Each row is a point. Two turns around zero, p and q, are shown by what they do to some points. Write where each new point lands after one turn and then the other. Backwards means that the second turn is done in reverse. Each puzzle has new turns, and all numbers are rounded.
In the rows, zero is written as 128.

Turn p:
[108 132] -> [108 132]
[122  92] -> [122  92]
[113 118] -> [113 118]
[169 171] -> [169 171]
Turn q:
[145 162] -> [164 116]
[109  88] -> [ 86 141]
[103 152] -> [148 156]
[155 110] -> [114  99]
Where do these land?
q, then p backwards: [177 128] -> [135  79]
q, then p: [ 76 104] -> [ 97 176]
q, then p: [119 140] -> [139 139]
p, then q: [114 143] -> [141 144]
p, then q: [155 125] -> [129 101]

Turn p:
[148 128 171 134] -> [161 111 155 116]
[159 148 112 136] -> [142 104  99 136]
[ 66 121 120 141] -> [101 174 148 158]
[ 89 143 108 107] -> [113 173 110 130]
[178 100 129 122] -> [123  78 128 100]
Turn q:
[151 123 100 135] -> [131 123 103 155]
[167 110 134 136] -> [144  97 130 155]
[134 122 106 164] -> [100 111 106 146]
[139  93 128 147] -> [128  89 114 129]
[ 82 186 147  97] -> [117 195 165  98]
[141 111 149 136] -> [134 101 141 129]
[ 81 152 131  81] -> [140 182 136  85]
Where do these land?
p, then q backwards: [108  96 138 161] -> [145 157 157 153]
p, then q backwards: [ 91 145 140 154] -> [155 167 126 114]
q, then p: [173 116  70 102] -> [116  78  87 171]
q, then p backwards: [155 144 140 118] -> [116 136 147 154]
q, then p: [113 140 152 105] -> [158 133 128 104]

Turn p:
[ 98 105 141  72 123 193 131 141 126] -> [116  97  74  76 121 173 132 149 129]
[150 167 148 131 145 135 112 129 114] -> [117 159 131 145 152 140 122 153 107]
[167 106 104 150 144 144  76 115 101] -> [155 116 166 147 144 165  74 134 124]
[109 114 118 119  99 130 162 123 104] -> [121 125 119 100  83 115 120 118 124]
[143  84 153 167 114 119 123 102 127] -> [120 102 193 115 125 126 130 120 126]
[ 81 196 125 131 133 139 137 162 169] -> [115 175  77 157 128 140 183 126 158]
[111 120 114  76  85 119 120 127 131] -> [144 132  99  76 127 108 114 127 157]
[ 87 154 120 114 164 116 101 131 125] -> [ 99 138  92 157 152 132 111 119 155]
[156 113 145 151 122  96 177 163 142] -> [142 110 149 145 103  80 170 148 107]
[178 123 113 168 151  89 142  88 140] -> [150 127 179 162 145 100 124  88  90]
Turn q:
[117 105 159 103 169 100 147  84 140] -> [191 121 169 113 152 122 142 109 117]
[125  89  98 129 156 117 143  79 132] -> [166 125 114  93 167 121 142  97 148]
[103 166 101 101  95  84  76 106  89] -> [ 81 107 126  77 118 102 101 102  66]
[154  92 128 162 124 120 166 140 127] -> [156 140 103 144 101 139 149 108 165]
[155 153 156  99 172 136  73 162 148] -> [150 107 130 147 133 130  96 202  86]
[114 158 126 134 111 162 141 148  76] -> [ 75 132 122 162 132 161 128 107 112]
[ 96 148 139 154 133 129 133 156 134] -> [105 107 139 163 121 111 148 134 132]
[148 152 101 111 111 121 124 109 149] -> [119 163 118  98 133 107 125 141 115]
[146  84 130  97 132 158 141 158 135] -> [145 130 128 119 124 185 134 159 154]
[ 95 154 167 169  99 164 125  99 121] -> [ 92 137 166 172 141 106  95  96 150]
[154 107 104 151 106 117 138 168 157] -> [129 137  94 123  86 123 148 153 164]
Where do these land?
q, then p backwards: [165 134  95 130 128 137 113 141  87] -> [110 149 113  91 156 161 139 126 109]
q, then p backwards: [ 74 122 175 127 109 154 122 128 125] -> [121  92 145 182 138 113  98 109 116]
p, then q: [101 146  90 145 130 125 165 144 142] -> [109 169 112 117 121  99 134  98 148]
q, then p backwards: [123 169  92 133 142 156 145 101 122] -> [125 172 155 108 156 112 121 106 147]
q, then p backwards: [158 108 122 132 151  70  79  87 100] -> [159  95  75  68 125 123 157 101 120]
q, then p: [118  83 157 125 113 124  94 142 177] -> [155 103 140 101 157 112 162 169 157]
p, then q: [117 191 114 128 122 139 156 167 149] -> [ 89 174  93 144 125 109 169 121 121]
p, then q: [135 140 111 106 163 128 162 161 146] -> [125 133  72 122 122 130 152 101 139]
q, then p: [133 139 107 134 163 147 141 117  96] -> [125 120 123 161 119 151 108 101 103]
q, then p: [176 128 124 140 119  80  91  75 152] -> [166 161 132 124 173  81  77 139 137]
p, then q: [114  92 190 142  99 144 143 150 137] -> [126 125 178 124 101 171 170 135 149]
q, then p backwards: [121  84 157  95  96 132 124 123 104] -> [122  97 113 152 102 165 108  97 111]

Turn p:
[146 143 155 119 129  98 141 180 134 139 137  92] -> [134 135 138  68 139 126 154 146 101 149 149 137]
[141  87 148  95 105 157  82 124 160  85 102 116] -> [185 123 168 113 113 164 109 111 162 120  84 138]
[155 102  90  87 163  82 104 116 115 140 161 140] -> [142 139  92  97 127  91  55 121 129 113 152 131]
[143 166 127  92 141 140 114  91 155 142 105  98] -> [102 155 123 105 102 169 110  83 119 141 110 128]
[126 108 163 170 139 164 136 124 132 111 170 181] -> [163 161 153 199 149 107 146 139 126 111 143 133]
[128  97  95 136 143 162 109 118 111 156 138 139] -> [148 124  93 162 145 140  97 128 139 131 135  99]
[148 149 143 111  79 161 152 124 127  72 118  94] -> [141 137 145 107  79 147 180 135 128 102  78 114]
[149 113 119 124 131 146 160 178 156 147  90 148] -> [133 134 104 109 182 159 161 135 158 118 129 152]
[ 81 155 143 107 137 100 147 111 102 133 144 113] -> [ 93 101 139 125 100 120 125 121  81 113 158 128]
[ 77 173  80 143 160  81 101 103 135 128 143 103] -> [ 58 116 142 121  94 103  90 112 143 154 173  96]
[135 105 144 129 117  92 159 101 109 112 141  93] -> [140 104 130 106 114  80 144 104  97 117 113 116]
[ 91 137 137 176  80 133 123 133 131 152 126 171] -> [117 102 129 190 125 124 156 155 143 162 134 160]
[144 129 122 175 140 149 136 160  97 147  90 175] -> [107 133 110 163 194 133 138 174 137 131 107 130]
Turn q:
[124 116 134 178 154 125 107 120 109 110 181 103] -> [122 137 154 165 124 164 101 176 119 133 164 133]
[159 133  94 129 177 120 123 172  87 145 140 114] -> [121 163  77 144 137 111 132 162 112 127 174  97]
[127 108 151 109  59 111 124 127 156  99 153 120] -> [169 114 187 131 109 128 115  92 162 125 121 110]
[116 155 128 100 163 180 141 164  95 164 119 127] -> [109 163  82  67 141 142 153 150 119 113 136 112]
[166 171 105 129 140 144 118 110 110 149 133 115] -> [110 171 109 134 124 130 157 124 118 166 148 141]
[ 92 131 144 105  91  72 129 110 158 100 104 161] -> [148  95 175 126 121  76 118  95 119 101  90 150]
[116 113 188 102 104  89 115 104 175 136 120 139] -> [165 102 183 121 177 112 122 101 135 128  93 143]
[158 121 126 185 156 138 161 142 118 143 131  91] -> [103 113  98 167 144 168 155 148 137 125 170 122]
[128 142  92 154 139 162 112 163 120 180 119 150] -> [109 125  81  98 120 113 151 178 148 159 137 128]
[169  91 120 146 155 156 125 126  87 138 126 142] -> [149 132  71 148 125 163 124 152 110 150 128 117]
[103 114 132 112  79  87 135 108 146  94 114 104] -> [128 112 182 154 113 110 123  90 137 103  96 113]
[128  94  95 142 158 137 147 100 123 149 166 109] -> [ 94 110 122 142 132 159 107 138  99 164 149  96]
[112 148 155  91  95 114 151 122 185  84 120 181] -> [158  96 156  88 118  98 106  63 136 102 118 172]
[108 171 124 121 129 159 132 137  77 144  89 153] -> [119 154  94  88 102 123 173 149 107 109 103 145]
[115 113 134 115 121 126 101 114 174  85 104 111] -> [119 132 149 144 136 122  85 100 162 114  92 144]
Where do these land?
q, then p: [142 102 150 145 134  91  75 101 149 110 160 126] -> [139 162 152 147 173 121 109 146 111 182 121 142]
p, then q: [144 143 127  77 119 128 149 152 112 204 171 121] -> [131 158  99 102  64 117 127 138 100 167 162  85]
q, then p backwards: [117 107 125 158 145  95 168 119 128 127 111  90] -> [ 78 129 128 148 144 149 157 113  98 130 107 144]
p, then q: [ 84 132 122 136 101 107 130 106 129 110  82 144] -> [135  71 139 127 132 134 105 138 138 112  85 132]
q, then p: [118 128 110 134 164  90 136 126 126  80  90 154] -> [112 104 147 144 126  78  97 160 161 121 105 124]
p, then q: [116 152 151 110 116 169 171 171 153 168 167 140] -> [128 119 107  91  80 165 140 120 108 138 197 125]
q, then p: [114 112  73 141 116 108 130 174 125  99 119  81] -> [127 100 175 112  93 102 159 121 162 166 143 107]
p, then q backwards: [150 146 135 118 140 142 100  59 163  98 117 134] -> [129 133 115  90  99 140 103  92 137  70 111 100]
p, then q backwards: [153 174 132 140 116 158 121 160 119 186 158 141] -> [170 141 114 154 167 155 103 116  78 156 147 125]
p, then q backwards: [162 118 181 125 128 116  85 114 136 101  98 108] -> [100 122 159  90 102 127  89  78 138 125 132 145]
p, then q backwards: [113 125 145 125 162 150  77 107 121 131 124 122] -> [126  90 132 114 135 123 116  96 134 102 163 108]
q, then p: [147 109 122  95 121 169 144 168 132 208 155 155] -> [152 133  64  64 121 160 113  93 113 119 164 109]
q, then p: [110 123 118 128 123 122 149 121  93  79 133 128] -> [139 114 145 142  95 119 140 158 131 127  90 115]
q, then p: [122 120 100 160 107 148 157 117 106  93 109 148] -> [149  92 111 154 107 126 151 143 165 125  98 129]
